Every row gives one point. A path goes straight from each point to the next, and from the last back to the first. The post is the endless flat space through its rows: a point in 2 columns, a line in 3, a plane in 4, and so on, so that a path can go around it. Count how often the path circles the post. Going back the other way cancels.

Post, one row:
[[25 -3]]
Path:
[[ 34 -18]
 [ 21 -28]
 [ 42 -26]
 [ 60  29]
 [  9  29]
 [-10  -2]
 [ 11  12]
 [ 37  28]
 [ 45  -3]]
Times around: 0

Post (8 x 9):
[[-15  -5  27 -55 -39 -15  18  -6 -13]
 [-21  -8 -20  53 -10 -10  34 -24  -8]
 [-13 -24   8  21 -26  -7  26  46   6]
 [  4  10   9 -17  -9  43 -28 -26  25]
 [ -3  -2  35  56 -39  -1 -14   2   6]
 [-21  -7   2 -29  12 -10  14 -48  21]
 [-35 -18  -6  17  26 -10  45  17 -25]
 [  3 -14  -5 -28  -9  -6 -19  60 -11]]
Path (10 x 9):
[[ -5 -15  29 -13   4   1  -4   4 -38]
 [-17 -26  -5  19   8 -17 -11   4   7]
 [-30 -26  -9  15  -4   1  10 -30   3]
 [  5 -30  22  23   7 -19   0  -8 -25]
 [ 21 -28 -19 -30   1  -6  14  -3  -6]
 [ -8 -42 -16   2   0  23  -6  10  19]
 [-28 -15  19  -3  -9  14  -4   4   6]
 [-23  14   1 -27 -16 -24 -35  19  -3]
 [ -5   5   9  -1 -30   9  17  19   1]
 [ 24  -9  -3   8 -11 -13  30   5 -17]]
Times around: 1

Post:
[[ 11  -7  46   4 -32 -12 -20  17   5 -22 -32  18  35   4   3   1  32 -10]
 [ 10  10  50 -18 -15 -34  17  14 -51  15 -15 -13 -12  40  19  23  28  16]
 [  3   2  12  -9  -7  19  -3  -7  11 -12  18 -19 -14   6   5   1  60   3]
 [  7   6  11  -9   3  28  11 -28 -14 -20 -14 -20  -2  34 -33   4 -17  56]
 [  7  -6  16   4   2  18 -35 -22   1 -25 -15 -20   5   7  30 -20  20   0]
 [  0  12  -5 -20 -37 -11 -35  36 -12   8  21  -5  19  37  -1 -21  25  16]
 [  7   9 -26 -11   6  33 -21 -16  -2   3 -30  30  20  -2  38   0  42 -10]
 [ 15   9   1   9 -35  15  -1 -15   7  32   4  -5  -9  35  10 -18  -9  13]
 [  3 -12   7  -1 -10  14 -29   6  28   7  -3   8 -13 -20  17  -2 -31  22]
 [  4  -9  20 -28 -38   0  12 -37 -27  21  11 -38  28 -15 -18   1 -22  14]
 [ 13  22 -25   6 -20 -12  22  15 -54  -1   6 -13   8  31 -21  -6  28   4]
 [  5  14   9 -15 -12  -3  -3 -27  17   8  12   0 -21 -12  18 -48  33  11]
 [ 25  10   3 -39 -27   8 -14  24   6   5 -27   4  23   5  16 -26  14 -34]
 [  4  26   9 -28 -29  21  14  -6 -13  -2  25  -3  11 -31  32 -23   0   8]
 [ -4  15  16   4  -2 -33   9  22  -1  14   2 -17  40  14  32  -6   5   1]
 [ -1  17 -33 -28 -11  -3 -28   5 -26  16  23  41  15  33  12  16 -42 -16]
 [  5 -19 -17 -15 -42   0  12 -34 -27 -25 -20 -16  15  42 -18  29  -4  31]]
Path:
[[-19   3  32 -31 -15   1   6   8   1 -15 -15 -23  -3  10  -1  -8  -9  24]
 [-10 -10   5 -16 -27   8   3 -26 -12 -19   8  36  14   8  18  -1  12  19]
 [ 35   6   3   1  -3  10  10   1  -3  -3  -9  -3  35  34   5 -27  -9  -8]
 [ 22   1 -13  12  -1  23 -15  27  -2 -23 -12  -6  14   6  18 -16  -2  -8]
 [  4  -9  13 -47 -25   5  16  -2 -35   4  15 -22   9  12   9  -1  12 -12]
 [-10   6  26   8  13  -4   8 -13   7   2   5 -14  -2  10  41  10 -21   2]
 [ -1  10 -19   0 -26   2 -11   3  -3  13   9 -20  -9  20  20 -13  12  12]
 [ 16  22   3 -33 -19  17  -4  -1 -14  -8 -15 -19  17  -2  12  -2  -7  -2]
 [ -7  18  26   7 -24  -8  -9  20 -33  -4  -9 -23  -2   9  22   2   8 -15]
 [ -8  -3  28 -12 -37 -17   1  15 -10  -1 -25 -28  14  20  23 -29  16  -1]
 [ 13  -3  19 -10 -17   4  17  -4   8  -7  -5 -20  15  25 -17 -16  13   3]
 [ 22 -35  17  -7 -21 -20   8  11 -35  38 -16 -22   4  10  32  14  18   8]
 [-12 -22  31  -1  -6   8 -11 -10 -21  10  -2  -2  -7  35  -7   9   7  38]
 [-15  27   7   9 -10   6  -3  10  16  30   2 -29   0 -14  22 -34  28   6]
 [ -5  32 -12 -18 -34  10 -35  -7   5  14  -3   9  40  21  17 -25   9  -8]
 [ 10   7   4 -33 -27  13 -35  -4   5   3 -21  -7  19  -4  17  10  17  21]
 [ -4  20 -11 -10 -19  -8   3  22  15  -3 -13 -16  -3  10  -2  -6   5  12]]
Times around: 0
